Each wall is flat, endless, passes through zero and stands at right angles to its row. A trip goes straight from one point to another. List the walls that it crosses, first one first.
In the rows, zero is written as 128.

Walls:
(1): [179 161  82]
(2): [106 102 118]
Trips:
[153 107 109] to [182 100  76] -> none
[186 106 129] to [116  80 170] -> 1, 2
[106 114 118] to [196  29 176] -> none
[161  75 153] to [164 163 165] -> 2, 1
[116 195 207] to [150 121  86] -> 1, 2
[174 178 169] to [122 137 124] -> none

Walls:
(1): [122  80 183  86  95 151 149 143  57 143 145]
(2): [185 116 141 126  87 110 164 234 138 138 104]
(3): [107 124  98 152  52 206 164 101 127 159 123]
Trips:
[ 94 155 133 171 226 135 131 132 137  50 165] to [163  92 118  96 111 152 141 147  77 181  85] -> 1, 2, 3
[158  93 144 141 154 129 100 131 155  75  63] to [119  88 115 170  75 199 147 105 186 120 135] -> 3, 2
[ 42 121 124 126 132  85  40  93 148 152 150] to [140 162 157 174 154  72 210 138  82  88 133] -> 2, 1
[100  17 126 134  42 124 124 106 108  84 148] to [122 147 138  89  39  98  70 136 112 125 115] -> 2
[116  98 163  92  39 202 148 125  81  86 107] to [145 145 136 168  74 127  53  79 121 131 202] -> 2, 1
[112 128 148  81 235 180 113 137 117 149 164] to [176 150 105 156 123 162 100 103 162 131 166] -> 1, 3
[199 184 194 148 178 103 168  95 129 181 150] to [130 137  30 108 109 124 204 126 175 130 136] -> 3

Walls:
(1): [161 142 171 106  93 182  88 148  88  97 134 100 130 240  87 148  89  97
 169 139  94 191 133 164]
(2): [111  59  99  96  98 192 123 186 140 122 147 133 158 150 158 100 109 165
 189 139 159  80 102 165]
(3): [156 150 154 101 195  85  60 125 133  89 136 128 160 137  81 147  75 146
  59  15 171 116  53 159]
Trips:
[ 92 105 115 167 210 152 143  95 187 152  65 209  28 160  77 106 104 123
 216 112 135  74 152 186] to [ 85 151 103 162 133 129 139  78 169 164 119 130 125  96  47 186 116 159
 139 117 107 106  81  79] -> 2, 3
[116 156 132 177 114 104  92 116 150  89 137 139 152  89  73 147  87 124
 120 144  82 173 140 129] to [113  67 104 104 125  63  75 170 132  77 158 129 146 183  44 130  82 140
 110 118 152 108 107 139] -> 2
[ 81  93 111  31 249  64  58  94 107  79 117  91 106 109 141  83 148 203
 149 160  78 144 149 171] to [141 116 157 124 121 120 110 193 109  73 175 178 172 169 116 117  99  95
 119 105 123 182 128  92] -> 1
[164  65 191 165  91 150 152 186 120 118 122 114 131 158 157 193 167  93
  96 185 125  97 175 163] to [132  99  98  96 123 117 210 146 115 110 124  78 140  99 165 104 104 169
 159 156 110 152 159 159] -> 1
[ 82 136 102 158  46 187 127 188 130 176 200  64 123 112 120 163 133  71
 185 143 103 195 183 115] to [ 95  98 148 129  92  82 173 175  90 132 114 175  68  92 149 200  99 141
 131 145 129 166  67 121] -> 1, 2
